Each wall is flat, endless, passes through zero and stands at right angles to its row. A trip goes straight from one point to another. List the walls that it crosses, first one first.

Walls:
(1): -1.7; 4.0
(2): -2.0; 2.2
(3): 3.1; 3.1
(4): -6.6; -2.8
(5): 5.8; -2.7
Trips:
-5.7; -1.0 to -0.5; -4.5 -> 1, 2, 5
3.1; -0.4 to 3.0; -4.4 -> 3
-2.0; -1.1 to 0.2; 4.2 -> 1, 3, 4
-4.7; -2.6 to -1.6; 4.4 -> 1, 3, 4
0.4; 2.8 to 2.2; 0.0 -> 5, 2, 1

Walls:
(1): 3.3; -1.9; 4.0; -1.2; 2.0; 2.6; -4.0; -1.6; -0.4; 6.8; -2.6; -0.2
(2): -1.5; 2.0; -0.7; 1.0; -3.3; -0.7; 1.5; -1.8; 6.3; -5.6; 3.6; 1.7
(3): -2.5; 0.8; 4.0; 0.9; 4.9; 1.6; -4.3; 1.6; -5.3; -2.1; 4.4; -3.9
(4): -1.7; 2.6; -2.3; -2.5; 2.1; 1.8; 7.7; -2.1; -2.5; 0.6; 4.1; 6.3
(5): 0.6; -2.5; -2.7; -4.4; -4.5; 7.9; 3.2; 2.6; -0.3; -4.0; 0.3; -2.5
(6): -2.9; 2.0; 1.7; -3.5; 7.0; 0.8; -1.8; 1.5; 0.1; -2.6; -2.8; -5.5
(7): 0.5; -0.2; 1.0; 2.0; 5.2; 1.9; -0.2; 0.8; 1.1; 2.5; 4.4; 3.5
Trips:
1.6; -4.2; 0.5; -4.4; -2.1; -0.6; -2.7; 1.8; 2.8; -1.5; 5.0; 0.1 to -5.9; 3.4; 3.7; -4.6; 2.3; 2.8; 2.0; 1.0; 8.0; 5.2; 3.4; 0.5 -> 1, 6, 4, 3, 5
2.2; -7.8; 0.3; 0.8; 4.1; -0.7; 2.6; 4.2; 2.2; -1.6; -4.4; -0.5 to -1.6; -1.6; 1.0; -2.0; -2.7; 3.8; -3.3; 10.5; -4.8; 0.8; 1.9; -4.0 -> 3, 7

Walls:
(1): -0.4; 1.0; -3.9; 1.3; 2.6; -3.7; -1.2; 2.1; -1.8; -0.2; -2.3; 2.3; 2.8; 7.4; 1.7; -1.1; 0.0; 0.1; -1.7; -1.9; 1.1; -0.5; -2.5; 2.0; -2.1; 4.1; -5.0; 6.8; -3.8; 4.2; -3.2; -0.6; -2.6; -3.5; 1.1; -6.0; 2.1; -3.8; -2.3; 4.5; 1.8; 1.7; -0.4; -2.0; -3.6; -0.4; 2.0; -5.1
(2): -0.3; 2.2; 0.7; -0.9; 5.6; -6.9; 2.6; -1.5; 4.0; 0.4; -0.2; 2.2; 2.3; 2.1; 0.4; -1.7; -1.6; -4.1; 0.0; 2.7; 1.5; 2.6; -4.3; -2.4; 3.6; -2.6; 3.5; -0.7; -1.9; 4.3; -6.6; -2.8; -2.8; 5.0; -3.2; 2.9; -0.5; 7.0; 4.5; -0.9; -0.8; 2.8; -1.5; -1.8; 2.4; 1.3; -2.0; 2.1
(3): 1.3; -3.7; 1.3; -0.1; -2.0; -8.7; -1.9; 3.6; -3.1; -3.4; 0.7; 6.2; 0.7; -4.5; 1.4; -5.2; 0.1; -3.4; 0.9; 4.8; 1.4; 1.1; 2.1; -2.4; 7.1; 2.2; -7.8; -0.1; -1.5; -0.1; 3.2; 1.5; 1.1; -3.7; -1.7; 0.8; 5.5; -4.7; 2.1; 1.4; 3.4; 1.7; 0.5; 5.4; 0.4; 6.5; 4.6; -2.0
(4): -1.6; -9.4; 0.7; 6.6; -4.5; -1.2; 3.3; 0.3; -2.9; 0.7; -6.7; -4.7; -2.6; -0.1; 0.0; -6.8; -3.6; -1.8; -6.2; -1.6; 3.1; -1.9; 6.0; 4.4; 2.2; -3.2; -3.5; -0.4; -3.8; -6.4; -2.9; -0.5; -0.1; 1.0; -3.6; 4.4; 3.4; 5.3; -1.4; 4.8; -3.6; 4.6; 7.5; -3.2; -1.5; -0.9; -6.7; -1.1
(5): 0.1; -2.7; -5.8; -0.7; 6.7; 0.3; 3.8; -6.4; 2.2; -1.5; 1.2; -0.6; 1.7; 4.1; -0.7; -3.1; 2.3; 1.4; -1.2; 0.4; 3.0; -3.9; 4.2; -2.9; -2.2; -2.5; 3.7; -2.0; 5.6; -0.4; 1.3; 3.3; 2.5; -3.5; 0.2; 0.9; -4.8; 5.2; 3.6; 2.2; 5.7; -1.1; 6.1; 0.9; 5.8; -3.8; -1.1; 1.3
(6): 0.3; 5.4; -6.2; 6.1; 3.9; -0.5; -0.7; -1.4; -1.7; 3.3; -4.3; 1.0; 1.4; 2.2; 0.7; 0.5; 4.6; -5.5; -6.9; 1.6; -4.6; 2.3; 0.3; 2.1; 2.4; -2.6; 6.9; 7.8; 2.1; -1.4; 4.3; -1.3; 0.9; 0.4; -2.3; -6.9; -0.5; -5.4; -3.8; 3.1; 5.1; -2.5; 7.2; 0.0; 2.0; -4.1; -4.5; 0.9
(7): -3.6; -6.7; 5.3; -4.6; -4.0; 1.3; 1.4; -4.0; 4.0; 5.2; 0.8; 3.0; 2.0; 2.3; -0.6; -1.1; -3.0; -0.8; 3.3; -4.0; -6.4; -0.7; -2.0; -2.5; -5.4; -3.9; -5.5; 3.8; 2.1; -3.4; 1.1; 1.1; 0.7; 3.6; 1.8; -2.2; 3.4; 1.8; 1.3; -1.5; 1.1; -2.0; -6.5; 1.1; 0.0; 2.3; -6.3; 1.9
Trips:
2.9; 1.0; -5.6; -1.9; 3.6; -2.0; 2.1; 0.4; 1.0; -3.2; 2.9; -4.6; -0.8; 0.1; 0.1; -4.6; -1.9; 2.2; 6.1; 3.7; 0.0; 1.6; 5.6; -0.5; 0.4; -3.5; -0.9; 1.0; 2.4; 1.2; 1.5; 1.2; 0.6; 0.2; -1.2; 5.0; -5.2; 5.9; -0.4; 2.6; -1.2; 0.5; -1.9; 3.1; 2.9; -0.1; 3.6; -0.1 to 0.4; 2.1; -4.3; 2.0; 0.8; 4.0; 9.9; 1.6; 0.6; -3.7; -4.7; -7.0; -3.6; 2.5; -3.4; -2.5; -4.5; -0.7; 2.9; 7.5; -1.3; 0.4; -0.1; 1.2; -0.3; -4.3; 11.0; 3.8; 7.0; -0.3; -1.1; 4.5; 2.9; -0.6; -1.3; 3.7; 3.0; -5.8; 0.8; -3.3; -0.7; -1.6; 0.2; 2.3; 2.8; 1.8; -2.5; 5.2 -> 3, 6, 4
-1.1; 5.7; 0.3; 1.5; -1.4; -0.1; -0.9; -1.1; 1.5; 0.4; -7.2; -5.3; -0.5; -0.4; -4.6; -1.1; 2.6; -0.6; 1.9; 0.8; 1.6; -1.6; -3.3; -0.4; -1.0; 2.9; 1.1; -2.5; -0.7; 1.5; 0.6; -4.5; 1.3; -2.8; 2.1; -0.8; -4.6; 1.8; 7.7; 2.3; 3.5; 1.3; 0.6; -2.1; 6.8; 2.9; -6.8; -2.5 to 7.3; 0.9; -1.5; -3.6; -2.1; -1.6; 0.4; -2.6; -1.0; -3.6; 0.0; 1.8; -0.1; 1.4; 0.9; -0.3; 8.2; -4.2; 6.6; 0.5; -4.0; 2.1; -2.4; -5.7; -3.5; -2.4; 2.0; 3.1; -1.7; 3.2; 9.0; -2.8; 1.6; -3.4; -4.0; 2.3; 0.5; 0.5; 0.5; -1.5; -5.2; 0.6; -4.1; 5.1; 1.0; 5.2; -0.6; 4.0 -> 4, 7, 3, 5, 6
-0.2; -4.7; 0.4; -3.7; 0.1; -3.9; 3.5; 0.5; 3.9; 0.9; 1.5; -2.8; -0.3; -4.8; 0.1; 4.8; 4.7; -2.2; 5.8; -1.2; -0.4; 1.8; 1.9; -3.1; 4.0; -1.6; 5.2; -3.4; 0.7; 0.6; 2.3; 1.6; -0.1; 1.3; 0.6; -1.8; -4.3; 0.1; 6.8; 1.4; 0.2; -4.0; 1.0; 0.7; 5.8; 3.8; -4.6; -2.2 to 1.5; -2.2; -4.9; -3.7; -2.1; -0.6; -3.0; -0.3; -0.9; -1.1; 0.2; 0.4; 4.2; 4.5; 0.0; 0.8; -5.3; 2.9; -1.6; 0.5; 3.3; 4.5; -4.1; 2.7; 0.2; -5.6; -2.1; 2.2; 0.8; 1.1; 1.5; -1.1; 2.0; -0.4; 2.3; 1.8; 0.5; 7.1; -2.5; -3.4; 2.5; -0.7; 4.0; -1.8; -2.4; -3.7; -2.9; -0.4 -> 3, 4, 6, 1
-1.9; 4.2; -0.3; -4.6; -1.0; 1.6; 4.2; -2.6; 2.8; 2.8; 0.3; -2.3; -3.7; 1.9; -2.6; -6.7; 2.8; -5.8; 6.8; -1.8; -2.0; 6.3; 4.0; 0.5; -4.1; -6.6; -3.0; -2.4; 2.3; 5.9; 2.1; 0.3; 0.8; -1.3; -0.2; -4.1; 4.1; 5.6; 5.1; -1.4; -1.7; 1.7; 3.4; 2.7; -1.3; -2.1; 1.7; 2.7 to 4.7; -0.8; -0.4; 4.2; -1.0; 3.3; 2.8; -3.3; -2.3; -6.1; -8.0; 4.9; 1.7; 0.8; -5.0; 2.5; 6.2; 3.2; 2.0; 3.9; -4.9; 3.9; -0.4; 2.6; -2.3; 1.1; 6.5; -1.8; -5.1; -1.2; -0.8; -0.4; -2.2; -5.0; 1.9; 1.2; 4.0; -3.5; 0.3; 0.0; 0.2; 4.1; -4.8; -0.8; -1.8; -2.6; -0.5; -7.7 -> 6, 1, 2, 7, 5
